Each row is a point. Examples show where two turns around zero, p and q, send a point. Write where each new point lands after one turn and then the other. Backwards means that the second turn is done in reverse. Each puzzle has new turns, and all numbers are rounded.
In the rows, 128 means zero.

Turn p:
[124 168  85] -> [157 163  91]
[127  92 120] -> [122  93 119]
[155 162 153] -> [146 157 165]
[106  90 154] -> [ 87  99 137]
Turn q:
[133  85  68] -> [143  71  83]
[110 162 136] -> [124 167 123]
[121 117 172] -> [ 97 132 161]
[148 148 135] -> [148 142 144]
Where do these land?
q, then p: [85 59 98] -> [98 79 63]
p, then q backwards: [106 158 120] -> [103 157 126]
q, then p: [127 156 144] -> [132 158 140]
q, then p backwards: [142 109 155] -> [140 113 158]
p, then q: [148 151  98] -> [170 125 136]
p, then q: [160 135 153] -> [122 135 168]

Turn p:
[ 96 149  91 152] -> [104 113  88 161]
[128 101 117 180] -> [138 104 145 179]
[174 128 125 120] -> [172 136 127 116]
[108 118 202  92] -> [ 91 162 182  85]
[136 104 126 101] -> [137 110 140  99]
[126 168 106 124] -> [125 142  84 129]
Turn q:
[193 123  77  91] -> [217 130 145 118]
[108 109 123 148] -> [113 104 108 128]
[134 103 174 139] -> [100 104 160 150]
[ 97 164 126 157] -> [100 156  90 139]
[107 141 140 105] -> [110 146 137 104]
Where do these land?
p, then q backwards: [133 134 106 168] -> [152 130 122 167]
q, then p: [112 154 166 110] -> [ 86 158 121 123]
p, then q backwards: [137 115  86 150] -> [147 102 108 160]
q, then p: [106 131 135  95] -> [109 138 124  94]
q, then p: [105  76 121 165] -> [124  64 149 136]
q, then p: [176 158 153  79] -> [137 204 145 120]

Turn p:
[ 63  96 184 134 171 136] -> [ 97 111 179 102 204 136]
[128 149 104 103  81 115] -> [116 121  86 110  89 113]
[127 125 135 173 127 118] -> [119 114 148 164 131 114]
[131 152 114 114 142 100] -> [134 151 102 128 137 103]
[174 159 129 129 121 176] -> [129 169 135 143  83 167]
[170 130 127 113 102 113] -> [153 136 126 119  85 110]
[ 81  62 134 134 162  94] -> [147  76 145 114 199 110]
[151 150  97 125 118 173] -> [129 146 104 144  96 172]
Turn q:
[ 95 102 102 140 163  65] -> [109  83  87 174 141  92]
[126 120 166 137 131 127] -> [125 113 162 125 121 115]
[118 186 122 104  96 141] -> [ 98 180 117  89 132 133]
[117 127 127 112 147 134] -> [123 112 123 117 145 134]
[151 109 147 113 166 179] -> [162 103 161 108 156 166]
[130 102 142 148  95  71] -> [132 122 123 152  83  74]
[114  92 136 174 100 170] -> [125 116 157 149  74 171]
[173 143 145 146 145 135] -> [156 150 163 141 150 124]
[129 171  63  78 109 132] -> [124 175  58  96 149 146]
Where do these land?
q, then p backwards: [119  89 104 176 158 153] -> [132 103  97 181 128 168]
p, then q backwards: [133 102 159 176 138 154] -> [130 121 159 175 156 155]
p, then q: [117 208 120 106  92 111] -> [ 69 157  64 127 116 120]
p, then q: [ 84 143 122 107 142 129] -> [110 107 100 124 160 144]
p, then q: [129 114 135 100  97  67] -> [153 118  85 119 118  74]
p, then q: [155 109 134 104  93 131] -> [153 141 120  96  97 120]
p, then q: [158 130 123 128 176 151] -> [137 163 163 133 159 146]

Turn p:
[116 171 164  86 103 152 163 132] -> [151 148 164  75 125 155 120 168]
[141  84 162 108 163 107  99  82] -> [182 110 144 145 135  83 121  80]
[154 120  81 159 102 166 131 159] -> [ 88  97  90 137  97 147 154 158]
[121  95 113 157  98 104  98 137] -> [113 144  96 158  92 127 128  97]
[110 163  88 148 160 101 114 162] -> [ 80 142 101 149 173 131  99 137]
[132 142 142 125 152 136 177 156] -> [109 133 167 123 144 116 138 171]
[111 168 143 144  80  87 108 132] -> [140 190 109 140 123 171 111 123]
[126 174 132 151 168 135 154 112] -> [120 120 155 135 186 153 140 142]
[151  96  76  91 104 128 141 101] -> [135 116  82  85 115  96 168 118]
[158 111 158  81 168 166 135 141] -> [156  81 161 113 125  87 111 164]
[ 89  83 148 156 110 127  88  94] -> [134 124 138 147  92 142 119  52]
Turn q:
[115 118 103 124 106 164 149 138] -> [129 126  81 117 122 139 154 124]
[128 118 120 102  97 118 168 157] -> [120 133 114 122 119  99 178 104]
[109 122 155 115 158 163 170 146] -> [128 159 122 102 132 131 167 175]
[130 115 119  99 126  95  51  74] -> [127 104 168 105 156 155  67  73]
[127 167 205 189  99 104 115 132] -> [140 169 173 179  54 132 101 140]
[164 111  96 114 132 115 152  92] -> [159 111 124 142 179 119 142 105]
[ 91 110 160 162 191 149  94 120] -> [115 120 160 111 126 182 103 195]
[173 145  95  99  93 132  92 142] -> [140 109  97 111 123  84  91  85]
[127 162  93 125 134  96 148 106] -> [107 138 120 168 168 116 124 109]
[117 112 135 151 144 143 142 173] -> [116 113 121 124 101 123 153 171]
Where do these land?
q, then p: [138 169 114 141 126 171 122 186] -> [ 91 166  64 121 116 124 112 128]
q, then p: [120 157 113 142 100 180 121 152] -> [102 131  66 105 120 145 130 129]
p, then q: [100 122 172 117 129 140 151  99] -> [165 169 158 109 124 122 125 126]
p, then q backwards: [130  90 144 162 154  84  98 140] -> [151 174 115 151  99  82 140 122]
q, then p backwards: [141 126 132  94 124  98 192 105] -> [137 121 132 144 148  79 169  83]
q, then p backwards: [164 100 120 155 189 101  95  95] -> [141 163 169 124 196 169 116 128]
q, then p backwards: [140 103 142  93  90 134 154 110] -> [126 114 133 118 106 110 141  70]
p, then q: [131 130 103 147 160  80  81 122] -> [115  93 129 169 163 155  92 144]
q, then p: [100 146  59 159 131 171 105 188] -> [ 49 129  74 101  94 113 114  91]
q, then p: [117 124 162  66 108 122 144 111] -> [172 141 149  90 171 137 132 141]
q, then p: [128 141 148 132  97 125 146 101] -> [145 123 126 134 145 164 151 139]

Turn p:
[116 131 144 113 135 151 125 126 119] -> [133 123 152 115 130 146 130 128 141]
[135 142  90  96 112 107 132 122 154] -> [120 147  84  94 108 122 122 134 123]
[128 129 171 140 140 130 137 121 119] -> [143 133 161 152 126 126 125 117 146]
[142 102  97 110 138 109 138 132 133] -> [115 126 104 108 122 103 152 112 117]
[118 124 137 143 137 139 125 142 141] -> [124 109 134 135 142 123 118 132 142]
[120 126 130 137 100 123 117 170 117] -> [127 112 127 142 130 123 142 176 122]
[145 134 139 147 128 145 140 131 115] -> [152 130 133 146 148 134 134 124 129]
[118 132 122 143 138 122 139 122 115] -> [114 143 133 140 142 128 131 122 125]
[125 144 136 121 129 133 119 109 134] -> [133 136 135 120 120 142 108 122 130]
[120 113 144 143 123 140 129 107 126] -> [126 117 137 150 123 147 126 111 134]
[141 129  99 115 128 110 106 127 136] -> [121 128 110 106 118 115 120 130  99]
Turn q:
[118 107 104 131 121 136 118 110 120] -> [109 112 130 141 136 134 103 143 129]
[143 125 139 104 148 138 107 136 114] -> [137 152 148 114 141 144 124 136 108]
[109 120  96 127 125 146 145 107 137] -> [108  96 120 150 142 146 126 126 137]
[119 128 126 126 104 109 147 152 144] -> [138 111  98 110 113 122 140 133 141]
[125 113 125 113 139 130 118 115 137] -> [110 129 136 118 135 145 118 125 128]
[141 136 127 120 107 128 141 120 111] -> [146 117 129 141 107 137 125 130 118]
[133 128 123 154 140 120 152 109 139] -> [112 110 129 140 126 108 135 100 126]
[145 120 139 156 119 138 149 133 145] -> [136 104 145 124 123 102 144 119 141]
[130 133 129 135 146 106 110 157 112] -> [136 155 112 115 139 105 122 136 110]
[111 130 146 115 116 141 133 123 116] -> [126 134 133 138 113 145 143 146 132]
[134 154 141 139 137 103 116 118 127] -> [131 157 122 134 114 114 121 104 126]
[129 143 142 115 134 140 100 157 134] -> [150 160 131 111 146 135 133 138 140]
Where do these land?
p, then q backwards: [133 134 155 111 135 113 131 120 130] -> [143 135 154 138 114 123 116 122 131]
q, then p backwards: [116 128 122 130 142 108 134 135 136] -> [129 122 102 126 132 121 137 126 136]
q, then p: [140 103 121 137 118 107 128 135 124] -> [117 121 132 120 104 120 142 140 111]
q, then p backwards: [121 131 125 140 120 136 108 123 144] -> [115 138 141 133 137 131 142 131 144]
q, then p: [117 125 124 114 131 142 116 133 114] -> [134 122 138 122 151 125 127 139 132]
p, then q: [128 135 117 124 117 110 142 116 120] -> [141 126 111 151 128 131 131 124 132]
p, then q: [128 125 123 123 118 117 128 124 125] -> [135 122 119 137 124 129 128 134 129]
p, then q: [143 139 118 128 120 116 126 148 127] -> [144 129 110 121 133 120 124 129 109]
p, then q: [139 137 136 145 148 114 123 117 115] -> [127 153 135 142 113 114 122 119 120]
q, then p: [124 118 120 118 139 225 132 124 156] -> [148  90 160 137 158 103 121  84 193]
q, then p: [119 133 147 138 120 121 141 134 117] -> [129 141 110 142 126 125 138 142 132]
